Every row gives one point. Each copy is the shape, with its points in the same order, turned, moved and blurred by noise. Is it also mirrored, or only turned?
(in the rows, 128 means zero)

Shape (7 x 2):
[[112 109]
 [ 89 142]
 [128 146]
 [144  92]
 [103 161]
 [166  89]
 [134 148]]
Copy 1:
[[118 107]
 [154 113]
 [140 140]
 [ 86 120]
 [165 135]
 [ 68 140]
 [140 148]]
Copy 1 is: mirrored
Copy 2 (7 x 2):
[[145 117]
 [160 154]
 [125 152]
 [113  95]
 [142 173]
 [ 97  91]
 [114 152]]
Copy 2 is: mirrored
Copy 3 (7 x 2):
[[ 99 126]
 [109 162]
 [139 140]
 [112  85]
 [130 170]
 [130  74]
 [146 139]]
Copy 3 is: only turned

Shape, 6 rows:
[[125 134 134]
 [145 160 101]
 [117 128 112]
 [127 106 135]
 [118 139 198]
 [ 98 112  84]]
Copy 1:
[[123 142 118]
 [159 132  84]
 [125 115 105]
 [123 120 135]
 [102 185 147]
 [114  83  96]]
Copy 1 is: only turned
Copy 2, 6 rows:
[[114 128 134]
 [ 78  98 133]
 [ 96 137 109]
 [134 131 119]
 [141 158 181]
 [ 87 145  78]]
Copy 2 is: mirrored

Shape (10 x 6):
[[127 144 131  94 129 135]
 [157 128  87 183 103 175]
 [139 113 118 102 131 112]
 [120 141 139 130 189 131]
 [154 120 111 170 132 206]
 [138 110 148 109 148 121]
 [179 112 109 132 121 105]
 [139 110  84 134 112 126]
 [116 141 178 114 139 102]
 [105 109 146 117 147 126]]
Copy 1 (10 x 6):
[[112 134 126 107 130 161]
 [174 164 120 195 104 150]
 [131 123 108 102 118 132]
 [ 88 101 115 149 156 135]
 [166 125 139 203 119 170]
 [118 101 129 112 122 128]
 [139 127  98 128  77 118]
 [164 150  98 131 117 129]
 [ 80 124 153 104 130 118]
 [120 113 138 116 154 122]]
Copy 1 is: mirrored
Copy 2 (10 x 6):
[[143 141 115 102 135 116]
 [156 144 154 206 141  88]
 [158  98 125 110 136 112]
 [114 118 119 131 154 170]
 [131 156 157 194 176  95]
 [138 103 144  99 151 132]
 [189  93 147 135 143 114]
 [158 103 131 157 127  90]
 [126 126 150  85 120 158]
 [105 106 141 111 135 130]]
Copy 2 is: mirrored
Copy 3 (10 x 6):
[[137 128 104  88 134 132]
 [145 110  96 177  73 168]
 [120 153 124 111 134 131]
 [128 110  92 128 186 138]
 [140  95  93 165 103 203]
 [119 133 135 110 160 142]
 [145 165 141 146 119 136]
 [117 151 108 141  97 133]
 [132  99 139  96 164 106]
 [ 97 113 122 105 157 131]]
Copy 3 is: mirrored
Copy 4:
[[128 140 134 115 112 172]
 [194 151  97 191 149 146]
 [134 137 112 100 115 140]
 [103 140 127 116 175 168]
 [182 134  96 186 164 188]
 [132 112 121  96 135 154]
 [178 147 113 103 136 117]
 [154 148  89 135 114 129]
 [107 101 166 110 128 147]
 [106 109 114 118 135 154]]
Copy 4 is: only turned

Shape (14 x 8):
[[145 130 102 158 178 130 100 136]
 [137 159 108 149 117 184 123 154]
 [131 151  81 112 118 102  91 151]
 [168 134 106 143 146 160  93 127]
 [ 90 135 116 170 127 130 173 126]
 [134 162  83 158 169 166  92 157]
 [158 131 113 150 127 153 136 158]
 [125 151 134 154 128 129 115  93]
 [137 144 124  87 141 143 164 111]
 [144  89 127  89 123 142 108  79]
 [121 106 102  86 136 171  93 153]
 [115 142 111 105 119 149 103 118]
 [166 146 160 133 124 124 150 154]
 [ 96 112 109 161 155 155 142  83]]
Copy 1, 14 rows:
[[131 144 107 166 169 116 134 140]
 [147 153 127 134 145 193 134 137]
 [111 149  63 125 120 142 112 160]
 [163 139 101 136 174 145 133 143]
 [123 137 138 165  90 148 146  92]
 [128 170 102 172 179 168 136 150]
 [154 142 132 135 131 152 144 155]
 [146 136 110 135 137 132 107  85]
 [130 144 109  85 127 130 173 101]
 [147  76  83  92 154 122 148 105]
 [104 102  95 107 170 167 158 156]
 [119 125  86 110 145 162 128 113]
 [151 154 155  96 118 119 125 140]
 [135 109 113 171 142 138 160  70]]
Copy 1 is: only turned
Copy 2 (14 x 8):
[[125 110  94 171 149 167 104 106]
 [133 150 110 143  96 167 105 153]
 [120 119  90 132 102 102 106  94]
 [151 125 109 173 113 170 128  99]
 [ 58 140 124 136 148 142 135 170]
 [129 127  93 152 125 183  72 116]
 [136 130  95 148 120 162 136 152]
 [ 93 149 137 180 130 138 131 110]
 [121 171 114 111 137 150 171 110]
 [135 119 164 138 115 150 180  86]
 [160 111 137  91 115 160 117 110]
 [120 140 137 127 106 137 124 100]
 [147 157  94 159 146 125 159 151]
 [ 67 118 155 154 144 185 137 125]]
Copy 2 is: only turned
Copy 3, 14 rows:
[[152 142  96 173 171 138 144 120]
 [140 119 140 166 132 185  92 124]
 [149 141  86 161 103 115 108 111]
 [156 114 108 159 165 158 126 102]
 [ 90 137 148 166 114 158 161 162]
 [147 140  88 191 163 180 108 128]
 [163 112 136 158 135 168 127 148]
 [114 141 151 161 144 135 143  89]
 [127 156 130  94 127 161 137 123]
 [118 104 111  88 162 121 141  97]
 [132 112  85 116 158 141  81 139]
 [108 133 112 138 135 136  95 110]
 [172 143 177 128 133 136 128 138]
 [ 73 127 124 147 161 167 170 124]]
Copy 3 is: only turned
Copy 4 (14 x 8):
[[149 133  69 140 121 131 115 168]
 [112 131 123 137 111 193 134 145]
 [ 92 134  90  99  80 120 133 145]
 [151 130  84 120 102 167 109 142]
 [115 120 122 192 130 124 169 119]
 [111 126  74 135 123 173 119 183]
 [144 142 124 146  94 162 138 152]
 [127 135  89 148 126 137 120  92]
 [153 127 129 101 138 135 176 113]
 [175  87 110  95  99 125 124  87]
 [129  74 130  92 105 147 120 156]
 [113 102 112 102 116 143 129 112]
 [154 180 148 133 117 133 132 127]
 [148  82  83 172 141 135 147 109]]
Copy 4 is: only turned
